Every row gives one point. The points of each table are mixes of a few directions, plus a little noise. Count the directions of each table, and those that both share. Where both have some left over, give the other angles between the two spaces (their principal angles), to ten degrees, smallest first.

First, 7 rows:
0:  0.01 -0.02 -0.02
1: -0.32  0.14 -0.18
2:  1.23 -0.51  0.73
3: -0.67  0.23 -0.39
4: -0.40  0.16 -0.24
5:  0.20 -0.07  0.10
6: -0.07  0.01 -0.03
Second, 5 rows:
0: -0.27  0.11 -0.17
1: -0.11  0.05 -0.06
2: -0.16  0.07 -0.10
3: -0.55  0.22 -0.34
4:  1.09 -0.44  0.66
Directions: first 1, second 1, shared 1

First (9 x 8):
0:  0.11  0.27  0.40 -0.44 -0.22 -0.47  0.36  0.28
1:  0.36 -0.58 -0.81  0.38  0.08  0.03  0.10 -0.08
2:  0.43  0.19  0.87 -0.68  0.00 -0.67  0.03  0.25
3:  0.24 -0.28 -0.48  0.16 -0.02 -0.09  0.21  0.04
4: -0.11 -0.18 -0.19  0.31  0.21  0.37 -0.37 -0.25
5: -0.23  0.25  0.58 -0.10  0.18  0.20 -0.45 -0.15
6:  0.04 -0.28 -0.70  0.34 -0.06  0.13  0.21 -0.03
7: -0.06  0.60  1.16 -0.69 -0.07 -0.36 -0.09  0.19
8: -0.77  0.03 -0.86  0.71 -0.10  0.88  0.02 -0.25
Second, 10 rows:
0:  0.00 -0.09 -0.15 -0.66 -0.01 -0.14  0.48 -0.63
1:  0.43 -0.44  0.70  0.14 -0.07 -0.05  1.07 -0.87
2: -0.18  0.28 -0.43 -0.14  0.22 -0.41 -0.14  0.05
3: -0.45  0.04 -0.11 -0.43 -0.19 -0.17 -0.40  0.68
4:  0.21  0.32 -0.21  0.71  0.43 -0.26 -0.06 -0.18
5: -0.29  0.28 -0.62 -0.57  0.28 -0.81  0.15 -0.22
6: -0.04  0.10 -0.10  0.09  0.10 -0.22 -0.06  0.05
7: -0.03  0.25 -0.31  0.18  0.06  0.37 -0.63  0.34
8:  0.39 -0.32  0.61  0.49 -0.35  1.13 -0.20  0.15
9:  0.00 -0.37  0.69  0.21 -0.46  0.56 -0.20  0.64
Directions: first 3, second 4, shared 0; angles 40, 70, 80

First:
0:  0.16 -0.24 -0.03 -0.16  0.11 -0.04  0.08  0.14 -0.27 -0.31  0.00 -0.12
1:  0.15 -0.15 -0.04 -0.10  0.09 -0.07  0.05  0.12 -0.24 -0.23  0.01 -0.07
2: -0.21 -0.14  0.17 -0.07 -0.01  0.46  0.06 -0.07  0.34  0.03 -0.22 -0.15
3:  0.04  0.39 -0.17  0.23 -0.11 -0.42 -0.18 -0.07 -0.09  0.29  0.24  0.27
4: -0.15  1.01 -0.22  0.57 -0.39 -0.62 -0.39 -0.37  0.27  0.91  0.42  0.61
5:  0.26 -0.91  0.09 -0.53  0.37  0.33  0.33  0.39 -0.51 -0.94 -0.29 -0.51
6: -0.24 -0.52  0.32 -0.27  0.10  0.80  0.24  0.02  0.40 -0.25 -0.43 -0.37
7:  0.25  0.54 -0.32  0.29 -0.12 -0.77 -0.24 -0.05 -0.36  0.31  0.42  0.39
8:  0.76 -0.07 -0.49 -0.09  0.22 -1.09 -0.04  0.42 -1.26 -0.57  0.47  0.11
9: -0.36  0.37  0.11  0.24 -0.23  0.24 -0.11 -0.30  0.63  0.56 -0.04  0.16
10: -0.64 -0.29  0.52 -0.12 -0.08  1.18  0.15 -0.25  1.06  0.19 -0.56 -0.33
Second, 11 rows:
0:  0.14  0.82 -0.44  0.19 -0.08  0.79  0.67  0.63  0.50  0.27  0.03  0.98
1:  0.61  0.49 -0.23  0.02 -0.11  0.06  0.18 -0.19  0.02  0.18 -0.76 -0.31
2:  1.02 -0.28  0.72 -0.14  0.06 -0.37  0.04 -0.22  0.43  0.49 -0.61  0.63
3: -0.26 -0.10 -0.22 -0.21  0.16  0.06  0.20  0.35 -0.71 -0.59  0.38 -0.46
4: -0.08 -0.25  0.39 -0.18  0.12 -0.12  0.09  0.13 -0.19 -0.07  0.33  0.15
5:  0.11  0.83  0.07  0.15 -0.25  0.23  0.21 -0.26  0.48  0.71 -0.36  0.08
6: -0.11 -0.39  0.05  0.12 -0.01 -0.16 -0.34 -0.12  0.24  0.02  0.08  0.28
7: -0.21  0.14  0.36  0.07 -0.17 -0.21 -0.27 -0.55  0.20  0.47 -0.09 -0.27
8: -0.09  0.01 -0.29 -0.06  0.03  0.03  0.01  0.08 -0.33 -0.31  0.01 -0.40
9: -0.01 -1.23  0.44 -0.39  0.30 -0.76 -0.51 -0.15 -0.76 -0.68  0.26 -0.57
10: -1.13 -0.03 -0.89  0.38 -0.09  0.40 -0.31  0.27  0.04 -0.46  0.70 -0.06
Directions: first 2, second 5, shared 1; angles 90

First (10 x 20):
0:  0.13 -0.02  0.59  0.19 -0.12 -1.03  0.18 -0.68  0.45  0.06 -0.06 -0.07  0.36 -0.41  1.02 -0.45 -0.19  0.30 -0.03  0.67
1: -0.44 -0.24  0.17  0.07 -0.56 -0.15 -0.04 -0.04  0.85  0.27  0.25  0.11 -0.33  0.39 -0.05 -0.54 -0.56 -0.05 -0.51 -0.33
2:  0.26  0.19 -0.79 -0.45 -0.18  0.87 -0.26  0.00 -0.13 -0.09 -0.02  0.18 -0.34  0.69 -0.77  0.44  0.45  0.23  0.01 -0.45
3:  0.25 -0.08  0.67  0.53 -0.23 -0.46  0.02 -0.14  0.78 -0.11  0.61 -0.92 -0.44  0.16  0.19 -0.28 -0.53  0.03 -0.42 -0.01
4: -0.67 -0.09  0.14 -0.54  0.86  0.54  0.42 -0.14 -0.84  0.12 -0.34  0.52  1.20 -0.22 -0.04  0.24  0.53  0.33  0.45  0.19
5:  0.45  0.09  0.25  0.52  0.29  0.00 -0.07  0.44 -0.24 -0.37  0.39 -0.91 -0.44 -0.19 -0.23  0.30 -0.09 -0.36  0.01 -0.10
6:  0.15  0.07 -0.13 -0.01 -0.08 -0.18 -0.09 -0.19 -0.01 -0.10 -0.03  0.06 -0.06 -0.03  0.06 -0.03  0.13  0.02  0.01  0.05
7: -1.12 -0.35  0.25 -0.45  0.20  0.37  0.41  0.11  0.01  0.59 -0.35  0.85  0.88  0.00  0.15 -0.27 -0.22  0.18  0.04  0.04
8:  0.81  0.28 -0.67 -0.08 -0.06  0.74 -0.21  0.61 -0.33 -0.07 -0.29 -0.16 -0.51  0.21 -0.34  0.81  0.20 -0.03  0.31  0.00
9:  0.18  0.14 -0.46  0.21 -0.11 -0.71 -0.36  0.00 -0.54 -0.34 -0.16  0.36 -0.32 -0.61  0.01 -0.19  0.27 -0.62  0.11 -0.06
Second, 9 rows:
0: -0.65  0.33 -0.37  0.36  0.02  0.75 -0.22  0.62 -0.24  0.28 -0.12  0.31 -0.24  0.17 -0.29 -0.13  0.03 -0.59  0.10 -0.84
1:  0.23  0.84 -0.51  0.37 -0.96  0.37 -0.32 -0.14  0.41  0.06 -0.30  0.66 -0.35  0.32  0.57 -0.65 -0.17 -0.11  0.08 -0.17
2:  0.23  0.06  0.14 -0.17 -0.03  0.50  0.24  0.29 -0.09  0.03 -0.22  0.21  0.35 -0.04  0.12  0.02 -0.33  0.16  0.14  0.44
3:  1.06 -0.09 -0.24 -0.52  0.00  0.21 -0.21 -0.39  0.27 -0.09  0.16 -0.43 -0.25  0.58 -0.67  0.39  0.26  0.52 -0.30  0.19
4: -0.79 -0.38  0.84 -0.49  0.47 -0.14  0.84 -0.50 -0.62 -0.61  0.27  0.39  1.38 -0.51  0.22 -0.34 -0.06  0.49  0.20  0.67
5:  0.12 -0.17  0.02 -0.11  0.35 -0.37 -0.16 -0.26 -0.06  0.13  0.02 -0.15  0.04 -0.07 -0.26  0.01  0.29 -0.05 -0.16 -0.05
6:  0.51  0.15 -0.17  0.27 -0.17 -0.08 -0.26  0.41  0.27  0.45 -0.42 -0.04 -0.39 -0.10  0.30  0.08 -0.24 -0.26  0.02  0.14
7:  0.41 -0.43  0.35 -0.20 -0.08 -0.16  0.42  0.24  0.20 -0.27  0.15 -0.55 -0.06 -0.08  0.23  0.65 -0.40  0.47  0.09  0.68
8: -1.13 -0.31 -0.07  0.49  0.41 -1.08 -0.32 -0.25 -0.14  0.02  0.45 -0.40 -0.48 -0.25 -0.21 -0.01  0.62 -0.62 -0.16 -1.06
Directions: first 6, second 6, shared 3; angles 40, 50, 70

First:
0: -0.09  0.05  0.31  0.00 -0.02 -0.18  0.12  0.21 -0.08  0.09  0.59 -0.02  0.05 -0.14  0.17  0.08 -0.01  0.49  0.26  0.10  0.24 -0.06  0.03 -0.11  0.04 -0.62  0.01  0.17  0.22  0.61 -0.70 -0.24
1:  0.28  1.01  0.20 -0.01 -0.07 -0.24  0.16 -0.10  0.04 -0.18  0.00  0.29  0.19  0.23 -0.15 -0.41  0.66  0.57  0.62 -0.18 -0.13 -0.26 -0.14  0.69  0.49 -1.22 -0.97  0.12  0.72  0.18 -0.21  0.79
2:  0.14  0.00 -0.21  0.28 -0.05 -0.29  0.20  0.44 -0.12  0.27  0.37  0.10  0.16 -0.33  0.03  0.11  0.50 -0.06 -0.06 -0.19 -0.48  0.12  0.09  0.61 -0.25 -0.02  0.21  0.65 -0.31  0.36  0.04  0.24
3: -0.28 -0.32  0.28 -0.05  0.26  0.49  0.18  0.07 -0.03 -0.29 -0.46 -0.16 -0.40  0.07 -0.01 -0.03 -0.37 -0.53 -0.23  0.02 -0.02  0.10  0.26 -0.51 -0.11  0.77  0.09 -0.49 -0.29 -0.15  0.18 -0.24
4: -0.06  0.51  0.26  0.04  0.41  0.75  0.44 -0.10  0.02 -0.72 -1.60  0.09 -0.57  0.49 -0.37 -0.55  0.24 -1.10 -0.18 -0.34 -0.74  0.01  0.30  0.13  0.21  0.91 -0.81 -0.78 -0.18 -0.78  1.09  0.85
5: -0.18 -0.23  0.45  0.16  0.15 -0.10  0.39  0.62 -0.17  0.15  0.80 -0.12 -0.10 -0.41  0.24  0.18  0.05  0.23  0.15  0.07  0.03  0.10  0.31 -0.13 -0.28 -0.26  0.29  0.34 -0.16  0.96 -0.79 -0.39
6:  0.27 -0.50 -1.05 -0.23 -0.54 -0.40 -1.09 -0.82  0.31  0.45  0.03 -0.01  0.54  0.10 -0.02  0.30 -0.58  0.33 -0.35  0.27  0.61 -0.08 -0.68 -0.19  0.02  0.22  0.62  0.05  0.04 -0.99  0.45 -0.43
7: -0.06 -0.51 -0.27 -0.16 -0.18 -0.06 -0.41 -0.23  0.06  0.16  0.22 -0.12  0.13 -0.03  0.11  0.25 -0.53  0.15 -0.18  0.24  0.43  0.04 -0.19 -0.49 -0.09  0.22  0.52 -0.05 -0.08 -0.18 -0.10 -0.58
Second:
0: -0.75 -0.03  1.98 -1.07  0.45  0.56  0.10 -0.38 -0.01 -0.74  0.74 -0.44 -0.63  0.51  0.22 -0.08 -1.53  1.24  0.96  0.88  1.85 -0.49 -0.05 -2.25  0.71 -1.39 -0.66 -1.71  1.18  0.82 -1.89 -1.34
1:  0.13 -0.08  0.19 -0.31  0.02 -0.19 -0.24  0.04 -0.01  0.14  0.25 -0.09 -0.04  0.01 -0.24  0.19 -0.09  0.14  0.07  0.13  0.04 -0.12 -0.19 -0.01 -0.05 -0.26  0.08 -0.12 -0.08 -0.06  0.22 -0.05
2:  0.10  0.00  0.40 -0.28  0.12 -0.16 -0.05  0.23 -0.07  0.09  0.32 -0.10 -0.15 -0.04 -0.25  0.15  0.04  0.10  0.14  0.09 -0.09 -0.12 -0.08  0.05 -0.08 -0.34 -0.01 -0.10 -0.11  0.17  0.13  0.03
3:  0.27 -0.10 -0.28 -0.11 -0.11 -0.29 -0.33  0.02  0.03  0.29  0.06  0.00  0.12 -0.06 -0.25  0.20  0.14 -0.08 -0.15 -0.03 -0.23 -0.03 -0.22  0.36 -0.17  0.05  0.23  0.19 -0.27 -0.30  0.58  0.15
4:  0.07 -0.09  0.01 -0.21 -0.05 -0.10 -0.27 -0.14  0.04  0.09  0.11 -0.06  0.03  0.06 -0.12  0.12 -0.18  0.14  0.00  0.12  0.17 -0.09 -0.19 -0.12  0.01 -0.12  0.08 -0.14  0.02 -0.17  0.13 -0.13
5: -0.07  0.02 -0.85  0.59 -0.22  0.19  0.13 -0.28  0.10 -0.06 -0.61  0.22  0.28 -0.02  0.37 -0.25  0.17 -0.35 -0.33 -0.27 -0.14  0.26  0.16  0.24  0.03  0.72  0.08  0.39  0.01 -0.32  0.02  0.16
6: -0.04  0.12 -0.27  0.41 -0.01  0.10  0.32  0.14 -0.04 -0.06 -0.27  0.14  0.06 -0.11  0.18 -0.17  0.35 -0.30 -0.13 -0.24 -0.35  0.18  0.25  0.34 -0.06  0.34 -0.04  0.33 -0.10  0.09 -0.02  0.26
7:  0.20  0.00 -0.29  0.12 -0.07 -0.18 -0.06  0.15 -0.02  0.20 -0.04  0.06  0.09 -0.12 -0.14  0.07  0.32 -0.22 -0.16 -0.15 -0.41  0.06 -0.03  0.48 -0.18  0.18  0.14  0.32 -0.29 -0.14  0.46  0.28
8:  0.03 -0.07 -0.62  0.24 -0.20  0.03 -0.16 -0.30  0.11  0.06 -0.34  0.11  0.23  0.03  0.15 -0.06 -0.01 -0.15 -0.25 -0.09  0.02  0.10 -0.06  0.11  0.01  0.42  0.15  0.19  0.00 -0.39  0.18  0.03
9:  0.06  0.23 -0.25  0.60  0.07  0.02  0.56  0.52 -0.15  0.01 -0.25  0.18  0.00 -0.28  0.09 -0.18  0.79 -0.55 -0.16 -0.44 -0.86  0.26  0.40  0.82 -0.23  0.40 -0.05  0.65 -0.37  0.28  0.21  0.60
Directions: first 4, second 3, shared 2; angles 70
